Each wall is flat, endless, passes through zero and stands at right angles to its row. A trip goes straight from one point to another. List the walls that it crosses, first one first.

Walls:
(1): [.16, .61, -.50]
(2): [-.66, -.13, .06]
(3): [-.32, -.15, -.21]
(4): [.00, .00, -.20]
Trips:
[-.29, .18, -.22] to [.08, -.40, -.15] => 1, 2
[-.47, .01, .48] to [-.25, .23, -.03] => 1, 4
[.63, -.36, .17] to [.32, -.28, -.19] => 4
[.00, -.09, .35] to [-.50, .00, .03] => 3
[-.16, -.08, .16] to [-.28, .57, .24] => 3, 1
[.41, -.51, -.07] to [.09, -.14, .25] => 4
[-.03, .42, -.38] to [-.59, -.20, .43] => 2, 4, 1

Walls:
(1): [.07, -.08, -.40, .16, .07, -.02, .39, -.29]
(2): [-.31, -.78, .42, -.36, -.45, -.31, -.57, -.03]
(3): [.37, .50, -.04, .13, .30, -.24, -.19, -.18]
(4): [-.02, -.22, .39, -.09, .68, .16, -.25, -.19]
(5): [.19, .26, .08, .40, .31, .27, -.26, .13]
(6): [.52, -.83, .38, -.06, .23, .37, -.26, -.50]
Trips:
[-.14, -.38, -.01, .12, -.09, .32, .07, .16] to [-.47, .24, .43, -.01, -.10, -.02, .46, .36] => 1, 4, 6, 2
[.44, .15, -.22, .43, .36, -.07, .22, .13] to [.06, .06, .12, .06, .25, -.04, .68, .63] => 3
[-.23, .02, -.03, -.46, -.23, .71, -.45, -.22] to [.51, .01, -.50, .23, -.58, .13, .28, -.58] => 4, 1, 2, 3

Walls:
(1): [.22, -.08, .06, .40, .02, -.09, -.75, .13, -.39, .34, -.34, -.02, .50, .10]
(2): [.04, .05, -.06, -.52, -.35, .32, .53, .15, .01, .24, -.47, -.13, .14, -.01]
(3): [.36, .10, .05, -.47, -.42, .14, -.43, -.38, -.07, -.16, -.04, .32, .32, .12]
(4): [-.25, .05, .20, -.12, .06, .31, .18, .31, -.38, .38, -.06, .34, -.36, .03]
(5): [.18, .02, -.04, -.09, .10, .20, .64, -.24, .05, .42, -.42, .27, -.44, .08]
(6): [-.38, -.01, .01, -.22, .08, -.37, -.66, .09, .13, -.04, .36, -.02, .12, -.33]
(7): [.02, -.02, -.57, .07, -.05, .08, -.25, .10, -.01, -.73, .02, .21, .02, -.34]
(8): [.14, .16, -.28, .19, .23, .36, .02, .21, -.03, -.67, .10, .63, .02, .40]
Trips:
[.42, -.20, -.14, .07, -.18, .11, -.35, -.30, -.51, .10, .48, .34, -.21, .02] to [-.54, -.03, -.01, .12, .20, -.53, -.28, .17, .38, -.21, .23, .11, -.46, -.57] => 1, 3, 8, 4
[.51, -.56, .47, .43, .02, -.44, -.07, -.07, -.12, .23, .61, .07, .51, .05] to [-.03, .44, .18, -.10, -.57, -.29, -.07, -.66, -.08, -.52, -.26, -.08, -.85, -.17] => 1, 7, 5, 6

Walls:
(1): [-.03, .21, -.15, .09, .20, -.20, .06, .07, .00, .23, -.10, -.16, .24, .46, .36, .25, -.53, .38, .13, -.06, .49, -.05, -.05, .12]
(2): [.21, .19, -.05, .27, -.05, -.06, .38, -.18, .06, -.17, .46, -.39, .02, -.22, -.02, -.59, -.16, -.14, .22, -.16, .02, .15, .07, -.35]
(3): [-.43, .36, -.12, .06, .30, -.49, -.03, -.10, .53, -.24, -.18, .33, -.13, .19, .45, .10, -.44, .02, -.21, .08, .22, -.13, -.34, -.35]
(4): [-.78, -.09, .10, -.06, .12, .39, .19, .13, -.16, -.24, -.85, -.30, .62, -.11, -.13, -.19, -.02, .61, .49, -.35, .09, .38, -.34, .11]
(5): [.29, .11, .06, .00, .06, -.52, .07, -.12, .21, .56, -.15, .31, .07, .27, -.16, .44, .37, .18, -.23, .61, -.07, -.15, .43, .22]
(6): [-.57, .06, .38, .02, -.35, .20, -.46, -.31, .21, .01, -.17, -.16, .02, -.80, -.28, -.11, -.42, -.11, -.43, -.06, .03, .42, -.13, .06]
(7): [.33, -.18, .30, -.46, -.17, .68, .11, -.01, .45, -.49, -.05, .34, .08, .05, -.34, .32, .33, -.32, .26, -.25, .11, -.19, .11, .50]
(8): [-.11, .52, .42, .11, .06, -.02, .41, .43, -.20, -.33, .09, -.58, -.20, .00, .54, -.35, .57, -.50, .32, -.31, -.55, -.47, -.09, -.02]
Trips:
[-.05, .24, .17, .41, .18, -.54, .19, .25, .31, .16, .05, .06, .23, -.34, -.01, -.28, .14, -.19, .34, -.17, -.75, -.59, .10, .00] to [-.06, .33, .24, -.25, .02, .14, .20, .37, -.60, .10, -.08, -.21, -.24, .76, .37, -.18, .33, -.31, -.38, -.01, .00, -.17, -.46, -.07] => 5, 2, 1
[-.33, -.02, .34, -.74, -.18, .28, .03, .33, -.01, -.31, .07, .08, -.12, .02, -.53, -.52, .05, .57, -.15, .01, -.40, .42, .18, .11] to [.11, .20, -.03, -.05, -.08, .66, -.14, -.26, -.23, .44, -.13, .12, -.04, .26, .13, -.47, .23, -.18, .19, .28, .06, -.01, -.35, -.13] => 8, 2, 6
[.20, .35, .30, .19, .28, .10, .23, -.22, .03, .40, -.05, -.65, -.62, -.23, .00, -.35, -.04, .25, -.08, .21, .40, -.15, -.26, .66] to [-.20, .21, .36, .05, .02, -.10, -.01, -.36, -.34, .26, .07, -.13, .41, .46, .49, -.11, -.06, -.33, .22, -.42, .10, -.35, -.05, -.01] => 4, 5, 6, 3
[.27, -.33, -.27, .44, .09, .11, .10, -.45, -.08, .03, -.14, .12, .27, .19, .28, .34, -.12, .45, -.25, -.11, -.47, -.70, .31, -.13] to [.14, -.03, -.40, .05, .72, .14, .22, .04, .54, -.14, -.03, .38, .66, .57, .56, -.12, -.04, .07, -.44, -.45, .05, .06, .28, .07] => 7, 4
[.36, .34, -.31, -.25, -.07, -.40, -.09, .32, .11, -.24, -.30, .10, -.24, .38, .03, -.31, .50, .16, -.47, -.47, -.09, -.13, -.47, -.15] to [.58, -.26, -.13, -.36, .24, .26, .18, .23, -.37, .05, .69, .40, .36, -.05, -.18, .27, .04, .02, -.25, -.17, -.15, .59, -.35, -.07] => 5, 7, 3, 8, 2

Walls:
(1): [.10, .10, .10, .05, -.24, -.38, -.63, .09, .10, -.42, -.24, .28, -.02, .05, .36, .21, -.36, .13, -.26, .00, -.03, .24, .32, .04, .02, -.14, .11, .39, -.03, .19, .18, -.07, .68, .14, -.30, .11, .02, .40, .21, -.44, -.25, -.21, -.18, -.37, -.16, -.05, .35, -.38]
(2): [-.63, -.04, -.04, -.12, -.32, -.17, .04, -.13, .08, .03, -.12, .24, -.07, .09, -.38, -.41, .54, -.06, -.70, -.15, -.23, .15, -.46, -.17, -.29, -.51, -.83, -.33, .25, -.55, .02, .11, -.31, .09, -.34, .14, .05, -.18, -.08, -.13, -.20, .28, -.01, -.11, -.35, -.04, -.40, -.27]
(3): [-.18, .51, -.27, .25, .61, -.33, -.02, .00, -.07, -.19, -.32, -.30, -.01, .01, .19, .29, -.27, -.24, .33, .04, -.22, -.15, -.09, .15, .13, .09, .35, .29, .48, .34, .41, .72, .36, -.13, -.06, .11, .03, -.04, -.05, -.10, .00, -.29, .20, -.36, .21, .22, -.08, -.41]
(4): [-.08, .06, .42, -.41, -.13, .11, .33, .59, .12, -.47, -.09, .47, -.20, -.03, -.15, .32, .01, .42, -.19, -.13, -.23, .16, .36, -.28, .17, -.42, .41, .31, .08, .01, .34, -.38, -.33, .38, -.17, -.45, -.49, .02, .17, .13, .29, .17, .42, .38, .28, .21, -.52, -.27]
(5): [.30, -.43, .01, .05, -.26, .03, -.04, -.21, .20, .21, .27, -.09, -.12, -.19, .32, -.05, -.35, -.08, -.28, .04, -.36, .10, -.33, -.02, -.11, -.01, -.46, .64, .36, .02, -.38, -.18, -.34, .04, .13, -.13, -.10, .04, .45, -.05, -.30, -.22, .29, -.24, -.16, .43, -.05, -.53]
(6): [-.19, -.35, -.23, -.20, -.94, -.40, -.50, .11, -.17, .23, -.17, -.04, -.28, .01, -.36, .67, -.11, -.11, -.47, .10, .26, .17, .11, -.21, -.12, .26, -.28, -.23, .32, .16, .09, .22, -.06, -.11, -.14, -.32, .03, .35, -.15, .35, -.09, .23, .11, -.18, .16, .12, .25, .00]
(7): [.05, -.31, .36, .00, .37, -.47, -.01, -.16, .01, .14, -.06, .22, -.15, -.15, .02, -.37, .51, -.22, -.40, -.17, .06, .34, -.42, .47, -.04, .09, .60, -.15, .49, -.36, .28, .67, .05, .10, .13, -.21, .22, -.28, .29, -.06, -.14, -.07, -.13, -.12, -.33, .07, .39, .81]
(8): [-.11, -.02, -.01, .19, -.35, -.66, -.15, -.10, -.46, -.09, .17, .01, -.15, .31, -.14, -.28, .14, -.24, .22, .36, -.24, .13, -.10, .07, .21, -.22, -.10, -.04, -.17, .13, .15, -.33, .26, -.44, .10, .15, .32, -.04, -.07, .00, .09, .09, -.36, .30, .07, .17, .12, -.23]
(9): [.07, -.21, .65, .10, .13, .58, -.26, -.84, .26, -.02, .21, .68, .32, .39, -.07, -.12, -.22, .52, -.75, -.05, -.45, -.28, .38, .06, .29, -.06, -.16, .16, .14, -.12, .41, .14, -.24, .01, -.57, .69, .27, -.56, -.18, -.58, .28, -.37, .44, .30, -.07, -.29, -.26, .16]
(10): [-.15, -.02, .37, -.34, .42, -.07, .26, -.21, -.18, .25, .11, .02, -.05, -.18, .15, .49, -.17, .25, .03, -.20, .04, .13, .58, -.64, -.17, -.48, .24, -.15, .13, -.26, .37, -.12, -.05, .01, .08, -.20, -.78, .01, -.16, -.43, -.18, .29, .17, -.06, .23, -.06, .05, -.26]
(11): [.32, -.08, .09, -.41, .05, .09, .01, -.33, .01, -.19, -.17, .01, -.13, -.68, -.10, -.32, .09, -.28, .15, .00, .39, .33, .00, -.05, .00, .09, -.01, -.32, .53, .18, .26, -.17, .17, -.28, .04, .04, .02, -.04, -.41, -.08, .44, -.78, .16, -.08, .15, -.22, .19, .13]
Trips:
[-.09, .49, -.47, -.01, .23, -.01, -.19, .05, .21, -.53, .02, .04, -.37, .30, -.19, .22, -.27, .08, .08, .04, -.46, .23, .26, .44, .10, -.49, .10, .42, .06, -.27, .07, -.10, .55, .57, -.40, -.36, -.28, .02, -.14, -.17, .17, .29, .01, -.35, -.02, .31, .12, .02] to [-.16, -.28, .15, .00, -.09, .03, .10, .05, -.47, .40, -.21, -.15, -.15, -.16, .38, -.09, .48, -.05, -.06, -.49, .57, -.50, -.12, .11, .26, -.18, -.06, -.46, -.42, -.13, -.45, .16, .20, -.43, .04, -.12, -.11, -.23, .10, -.04, -.08, .19, -.35, -.13, -.25, -.29, -.19, -.21] => 2, 8, 7, 4, 3, 1
[.30, -.14, -.19, .01, -.18, -.09, .25, .19, -.28, -.03, .01, -.03, .36, -.07, -.15, .23, .14, .34, -.06, .19, -.09, .22, -.35, -.53, -.33, -.07, .01, -.44, .09, .25, .17, .38, .09, -.44, -.36, .07, .00, .01, -.11, -.09, .19, .05, -.72, -.33, .20, .51, -.37, -.05] to [.34, .17, -.48, -.30, .52, -.18, .35, -.57, -.19, .44, .53, .10, .04, -.44, -.06, -.38, -.04, .37, .10, -.02, .21, .00, .24, -.30, -.02, .11, -.45, -.02, .15, .21, .26, .17, .26, -.31, .14, -.53, -.04, .37, .07, .06, -.08, .57, -.07, -.03, -.32, .50, -.16, -.66] => 5, 6
